Every row gives one point. To make a cloud, some directions were put in groups of two or more. Within a group, all points are equally far from the middle, so they leave a hole (a ring in 2 directions, a hollow ball in 3). The other directions are filled evenly. Then the cloud was stretched, turned, moved and blurred a little. How many holes are there, and how many directions does each take, smallest first?

Cloud (13 x 2):
[[  4  56]
 [  1  30]
 [  3 -19]
 [ 18   0]
 [-11   9]
 [  2  12]
 [ -4  58]
 [-37 -32]
 [ 11  61]
 [-69  -5]
 [-45  26]
 [-16 -30]
 [ -3  -1]]
Holes: 0

Cloud (14 x 2):
[[-30  29]
 [ 31 -26]
 [-21 -47]
 [-43 -18]
 [ 35   0]
 [-36  22]
 [-12 -48]
 [ 28  22]
 [ -4 -49]
 [ 33 -23]
 [-15  37]
 [-41  11]
 [-35  23]
 [ 30  16]]
Holes: 1 (2)

Cloud (21 x 3):
[[ 14  13  40]
 [ 34 -35  17]
 [  6 -23  -1]
 [  1 -39  30]
 [  9 -61  49]
 [ 23 -20  29]
 [ 33 -35 -21]
 [-25 -54  36]
 [ 16 -24 -20]
 [  5 -45  42]
 [-31 -62  30]
 [-50  19 -35]
 [-48 -30   8]
 [-27  23 -14]
 [-37   7  25]
 [-32   8 -12]
 [-20  11  12]
 [-30 -48 -21]
 [ 16 -37  -4]
 [-50  19 -36]
 [-11  17 -10]]
Holes: 0

Cloud (19 x 3):
[[-18 -31 -14]
 [-32  37  23]
 [ 28  10  36]
 [ -6  52 -44]
 [-23  12 -53]
 [ 34 -18  -2]
 [ 34  47   9]
 [  2 -28 -28]
 [  5  18 -54]
 [-35 -21  -6]
 [ 39  13 -26]
 [-27  23 -51]
 [-47   1 -19]
 [ 31 -19  11]
 [ 19  56  18]
 [ -6 -18 -42]
 [-46  30   3]
 [-18  64   1]
 [-15 -16  30]]
Holes: 1 (3)

Cloud (21 x 3):
[[  7  -7 -36]
 [ 12 -21  32]
 [-45 -36  -9]
 [-58  19  -6]
 [-11 -36 -37]
 [-42 -10 -39]
 [ -2 -10 -42]
 [  9 -43 -22]
 [-10   3  42]
 [ -9  -3 -43]
 [-10 -34  36]
 [-54  18 -19]
 [-38  -1 -41]
 [-18  30 -23]
 [-45 -34  12]
 [  7 -10  36]
 [-30   6  41]
 [-54  26   3]
 [  8 -49  -8]
 [-57  22  -5]
 [-61  12  -9]]
Holes: 1 (3)

Cloud (31 x 4):
[[ 46  41 -14 -17]
 [ -8  -5 -18 -15]
 [-19 -41  21   5]
 [  1  -4 -65 -26]
 [ 18  12  39  20]
 [ 24 -39 -40 -37]
 [-56 -14   3  19]
 [ 20  23 -41  17]
 [-39  34 -24  50]
 [-20   5 -60  45]
 [ -7 -15  21  -8]
 [-45  15  12   0]
 [ 41  39 -58  14]
 [ 37 -46 -15 -26]
 [  6 -35 -23 -25]
 [ 11  28 -70  38]
 [-22  -1   0 -16]
 [ 13  48  12  19]
 [-16 -48 -35 -18]
 [-11  -1  13  18]
 [-40   3  -4 -45]
 [ -3  53 -23  -3]
 [-51 -38  -2  29]
 [-34  60 -15  47]
 [-35   8 -32 -28]
 [  9 -50  -3 -10]
 [ 20 -29  -5 -35]
 [ 24 -21 -39  11]
 [-28  37 -25  -7]
 [-27   1 -13 -51]
 [-49  13  -5  41]]
Holes: 0

Cloud (27 x 4):
[[  2 -16  -6  53]
 [  8 -11  12  51]
 [ 26 -30 -12  -8]
 [-42  -7  11  16]
 [ 51   0 -25  15]
 [  9  -3  45 -20]
 [  3  19   7  18]
 [  6  -3  49  20]
 [ 51   0 -24 -33]
 [ -1 -32  -6 -51]
 [-39  -5 -27  13]
 [ -3 -37  35  56]
 [-31 -39  40 -17]
 [ 24   2  65 -32]
 [  2   2  56 -23]
 [-12  27 -49 -25]
 [ 25   3  26 -45]
 [ 14 -48 -31 -25]
 [ 45  -3 -11  37]
 [  1  -6  32  58]
 [ 58   5 -22 -24]
 [ 20 -16  16 -31]
 [  5  32 -26 -34]
 [ 22   1  43  30]
 [ -9  -5 -24 -47]
 [ 57  29 -28   9]
 [ 35 -16  67  47]]
Holes: 0

Cloud (56 x 6):
[[-23 -17  27 -57 -48 -37]
 [ -7 -26  33 -23 -35 -51]
 [ 23 -60 -20 -44 -25  19]
 [-80  30 -40   2  -7  -6]
 [-10 -18 -16 -46 -16  17]
 [ 37   3  53 -38 -15  11]
 [  4 -35 -14 -17 -22  36]
 [ 19 -47   4 -18  30   1]
 [ 11 -11 -38 -25 -12 -49]
 [-10  20 -48   2  16  38]
 [-48 -21   8 -33  -7   7]
 [  5 -48  12  13  -9  49]
 [ 20  29 -14  -1  27  43]
 [-21 -12 -66   5 -17 -33]
 [ 40 -14  38 -37  -7  -2]
 [-37  48 -24 -50 -12 -13]
 [ -7  24  51 -54   7 -15]
 [-69  39 -49  -2  11 -14]
 [-14  -2 -45 -34  12  16]
 [ 35 -21 -11 -37 -36  40]
 [ 14 -30 -25 -25 -13  49]
 [-10 -51  -7   0 -32   6]
 [-11 -17 -25  38 -11 -49]
 [  5   8  20  -2 -17 -31]
 [ 45  16 -30 -28   1  43]
 [-39  21  37 -39 -39 -11]
 [-23  -1   9 -34   5  63]
 [ -7 -44  16   8   5  52]
 [ 14  49  -7 -51 -17 -28]
 [ -2 -24   7  27 -29  43]
 [ -9 -47  -9  26 -20  38]
 [  3   7  14 -52  41   4]
 [-30  17  31 -22   0 -40]
 [-40 -39  10  18   3 -32]
 [  1 -39  33 -15  16  28]
 [-31  17  24 -39 -10  42]
 [-15  35  -1 -26   4  82]
 [-57 -34   8  34  -4 -18]
 [-21 -47  -9  38 -47 -13]
 [ -1  22 -17 -85 -22 -18]
 [ 10  38  39 -32  17  17]
 [-32 -40  25 -31 -19 -24]
 [-39  22 -50  -8   0 -33]
 [ 22 -39   8 -30   8 -29]
 [-71  48  -1 -35 -14   6]
 [  5  51  24 -24  45  54]
 [-30 -17  17  36  -8   5]
 [  4 -13  42 -22  28  39]
 [  9 -34   8 -28  -1 -51]
 [ 33  18 -34  -4   7  38]
 [-13 -19  -5   8 -55  -2]
 [-48 -36   9  27  -7 -11]
 [-52 -16 -43 -52  26  -2]
 [ 32 -11 -17 -38   8 -15]
 [-25 -28 -53 -28  -3 -10]
 [ -2 -49 -12  -1 -27  27]]
Holes: 1 (2)
